Each point is reached from the start by the listed moves, each made 0, 1 or 2 times, or once backwards (-1), plus a little noise. Say if it took an odd or an even number of moves. Then give how often each move was made.

Moves:
(1): [ 15  40 -22   0]
(2): [-35  11   3 -16]
Start: [ 56 -46 -26 -17]
Points:
[  1  15 -42 -49] => odd (1, 2)
[-15 -27 -20 -48] => even (0, 2)
[ 86  32 -69 -17] => even (2, 0)

Moves:
(1): [38 -3 -6 -7]
(2): [ 25  -3  17 -18]
(3): [-13  11   2 -48]
Start: [-10 -13  -9 -19]
Points:
[-24 -14  13 -31] => even (-1, 1, 0)
[-23  -4  -5 -66] => odd (0, 0, 1)
[ -9  -4  34 -95] => even (-1, 2, 1)

Moves:
(1): [18 13 22 16 13 -4]
(2): [-6 -2  2  9 22 12]
(3): [-24   9 -14 -15   7  -9]
(4): [  2 -15  12   1  -7 -10]
(5): [ 14 -24  -3 -29  28  13]
(6): [-28  29  12   0  21  15]
Start: [-10  -8 -13  -2   5 -12]
Points:
[-81  41  14 -45  95   0] => odd (1, 0, 2, 1, 1, 2)
[-37  -9 -39 -11 -60 -81] => even (0, -1, 2, 1, -1, -1)
[-10  30  43  -1  81  36] => odd (1, 0, -1, 0, 1, 2)
[-75  25 -56   4   0  -8] => odd (-1, 1, 1, -1, -1, 0)
[-52  90  40  74  77  44] => even (1, 2, -1, -1, -1, 2)

Moves:
(1): [  2   0   7   2  -1  -5 -13   7   6  -9]
(2): [ 15   2 -17  -9 -25 -18  24   7  10  -8]
(3): [ 12  27   8  -4   3  21 -35 -16 -20  -8]
(4): [  2  10  15   2 -11   3  -1   4   4   1]
(5): [ 23  -5  -3  -1  -6  11  16 -15  -5  -4]
(6): [-22  -3  -1  -4   1  -1  -8  14   6  -3]
(7): [ -8  -7  -1   4  -8   1 -13   2 -13  -6]
(8): [-25  -8  10  11  -2 -10  -1  -4   0  -4]
Start: [ 4  2 18 12 -6 -7 -1  4 -1 -6]
Points:
[-16  -7 -19   4 -41 -68  31  25  19 -24] => odd (0, 2, 0, -1, -1, 0, 0, 1)
[ 95  36 -17 -13 -59  14 -19 -39 -41 -62] => odd (1, 2, 2, -1, 2, 0, 1, 0)
[ 28  52   8 -12  15  41 -78 -13 -39 -21] => odd (0, 0, 2, -1, 0, 1, 0, -1)
[-83 -68  22  35   4 -17 -30  27  -8 -26] => even (1, -1, -1, -1, 1, 2, 2, 1)

Moves:
(1): [ -3  -2   0   0  -1   4  -8  -7 -12   3  13]
(2): [ 13  -8  -3  -1  14  -1  -2  13 -10   5  13]
(3): [-12   2  -5 -11   7   3   3   4  -9   4  -1]
(4): [ -6  -5  -3  -2   7 -11 -14  15   3  -3  -2]
(5): [-5  7 -1  3  2 -3  2  0  6  9  4]
(6): [ -1   1   8   2 -11  -5   9   8  -6  11   3]
(7): [ -2  -1   4   3  -9  11 -11   2   7  10   5]
(8): [  3  19  -5   2  -5  -2 -13   5  -6  -3   9]
(9): [  6   7   6 -10   3  -3  -8  -3  -3  12 -11]
(10): [-3 -4 12 -8  4 13 15 -1 15 -7 -7]
(11): [ -3 -18  10   2   7   2   5   4   1 -12 -16]
Start: [ 1 -7 11 -1  6  8 -2  1  3 -9  2]
Points:
[-19  34   0  13  -6  -9   2   0  42 -25  20] => even (0, -1, -1, 1, 2, 0, -1, 1, -1, 1, -1)
[-44   4  -1 -19  30 -22  -4  55   9  17  -5] => even (-1, 0, 2, 2, 2, 1, 0, 0, 0, 0, 0)
[-46  60  -3 -23  -2 -23 -95  28 -42  54  29] => even (2, -1, 2, 2, 2, 1, 1, 2, 2, -1, 0)
[-11 -90  72  -3  11  55   2  10  51 -38 -35] => odd (1, 0, -1, 1, -1, 0, 2, -1, 0, 2, 2)

Moves:
(1): [  2   3   5   5 -19  -7 -13 -15   4  -7   6  10   7  -2]
(2): [  1  -6   4   9 -14   0  -1   4  -4   5   3  14 -14   0]
(3): [-13  -1   2   9   4 -12  10   1  -2 -17   0  17  -8  -2]
(4): [  2  -6 -10 -11   9   6   6   9  -6   2   7   0  12 -14]
(5): [-11  -7  -6   8   3   2  11  12   1 -12  15  -4  -8   2]
(6): [-11  -3  -1   4  -2  12  -1  -2  -5  -6 -12   6   5  -1]
(7): [-1 -3  8 -3  1 -4  7 -1  3  3 -7  0  3  1]
(8): [-7  0  4 -7 12 -1 -3  5  0  3  7 -9 -4 -7]
(9): [  4   2  -7 -15  -7 -11 -14  -1  -3   0   5  11   9  -6]
(10): [ -7  -1  -4   1   3   8  -4   6 -11  12   4  10   2   5]
(11): [-20  14  -5   0   5  -7  -2   6  -7  -8  -2   2   6   1]
(12): [ 0  5 -2  0  6 -8  8 -5 13 -2 -1  0 -2 -1]
(13): [ 11 -11   9   3  -7   7   2   8   3   0   5   6   0   0]
(14): [ -4   4   4  -4  -1   2  -4  -2  -4  -3  18   0 -11  -2]
Start: [-5  3 -5  7 -5  1  4 -3  1  4 -2 -2  1 -3]
Points:
[ 20 -32 -16  21 -29  64  -1 -15   5  17  -6  16  50 -26] => even (2, 0, -1, 2, 0, 2, -1, 0, -1, 1, -1, 1, 1, -1)
[-90  19  11  53 -29  -6  -6 -33 -37 -21 -36  88   6   4] => even (2, 1, 2, 0, -1, 2, 1, 0, -1, 2, 1, 0, -1, 0)
[-19 -34 -27  -7 -37   9 -32  -3 -33   7  13  95  49 -48] => odd (2, 1, 1, 2, 0, 2, 0, 1, 2, 2, -1, 0, 0, -1)
[-27 -61  46  42  -4  62  44  39 -26  33   0  56 -51   1] => even (-1, 2, 1, 0, 0, 2, 2, 1, -1, 2, -1, 0, 2, 1)
[-44 -54   3  35  22  75  54  62 -43   4  -3  34   2  -1] => odd (-1, 0, 1, 1, 1, 2, 1, 0, -1, 2, 0, -1, 2, 0)
[-62  40 -50 -11  52 -28  22  15   6 -39   0 -41  30 -27] => odd (0, -1, 0, 1, 1, 0, -1, 1, 0, -1, 2, 1, -1, -1)

Moves:
(1): [  9   6  -7  10  -3  11   0  -7   4  22  -4 -11 -14  -9 -17 -14  21 -18]
(2): [-3  9 -1 -1 10 -1 -1 -1 -2 -4 -8  9  9 11 10  3  7  5]
(3): [ -3  -5   3  -4   9   4  -6  -3  -9  -4   6   6  -2  -8   1 -11   5  -5]
(4): [  9   2   2   6  -4   9  12 -13 -13   6   4   6   4  -1 -11   2  11  -7]
(5): [  9  12   4  -4  -3   2 -12   1  -6  -6   0  -4  -4   1   1   4  -2  -6]
(6): [  0  -1 -12   7   4  -2   1   2 -15   2   0   1  -6   3   4   4  -2  -2]
(7): [  5   8 -10  -8  -5  12  22   4 -18  15 -12   1  -4  -6  -2   5  13 -16]
(8): [ -4  -3  -8 -10  -7  -5  -8 -11  -2   6  13  -7 -10  -1  -5  -5   5   5]
(9): [10 13  6 10 -1 -2 11  5 -1  0  0 -7  1 -9  6  7  7  3]
(10): [-10   4  12  12   1   3 -17  -8  19  11  -2 -14  -1  -2   2  11 -14  -1]
(11): [  2  -6  -3   6   4  -1 -12 -11   6   4  -4 -17 -15 -19 -22   7  15   3]
(12): [ 10  10  -2   2   1  24  20 -10  -9   6 -11 -10   1 -14 -13   0  -2   7]
(13): [ -3   9   2  11  -6 -16 -12  -8   2  -7 -13 -10  -3  -7   0  -4  -9  -2]
(14): [  3   3 -14 -10   2  -1 -12   5  -6  -2   4   3  12 -11  11   6  -4  -1]
(15): [  0   9  -3  12 -12   5   0   0   0   0  -5   8   2  -6   5   8   4   7]
(16): [  0   7   1   8  -7   8   9   8  -6 -13   3  -7  11   7  -1   6   5  -5]
(17): [ -8   2  -3  -8   2 -11 -16   0  -4   5   8   5  -4 -12 -14   3  -1  -2]
(18): [  7   3  -2  10  -8   2   2  15 -10   0 -11  -1  11   1   9   6   3   6]
Start: [ -2 -13  10   2   3  -6  14  14  -1   2 -14  -4 -11  -3  -4   5   2  -5]
Points:
[  2  55  33   9  15  14 -15 -74 -27  73  -8 -19 -65 -57 -87 -28  87 -80] => odd (2, 2, 2, 2, 1, -1, 1, 1, 1, 1, 0, 0, 1, -1, 0, 0, 2, -1)
[-15  37  14  95   1 -38 -76  -9  57  64 -21 -49 -77 -90 -33  21 -22 -21] => odd (2, -1, 0, -1, 0, 2, -1, -1, 2, 2, 0, 0, 1, 0, 2, -1, 2, -1)
[ -1  -2 -38   4 -42  23  28  -7 -55 -14 -17 -54 -14 -34 -21  37   4   2] => odd (-1, -1, 0, 0, 0, 1, 1, 2, -1, 0, 1, 1, 1, 1, 1, 2, -1, 0)
[-12   3  24 -16   2 -24 -54  19  22 -22  42  35  -3 -30  12  21  12   2] => even (0, 0, 1, 0, 1, -1, -1, 0, 1, 0, 0, -1, -1, 1, 2, 0, 1, -1)
[-24 -22  19  57  -1  -7  28  22   0 -11 -67 -61  -7   4 -39  62  -2 -11] => even (-1, 0, -1, 0, -1, 1, 1, -1, -1, 1, 2, 0, 1, -1, -1, 2, 0, 1)
[-48 -13  18  60  14 -31 -52 -26   1 -20 -13 -20 -46 -49 -80 -21  13 -31] => even (1, 0, 2, 0, -1, 1, -1, -1, -1, 0, 1, 0, 2, -1, 1, 2, 2, -1)
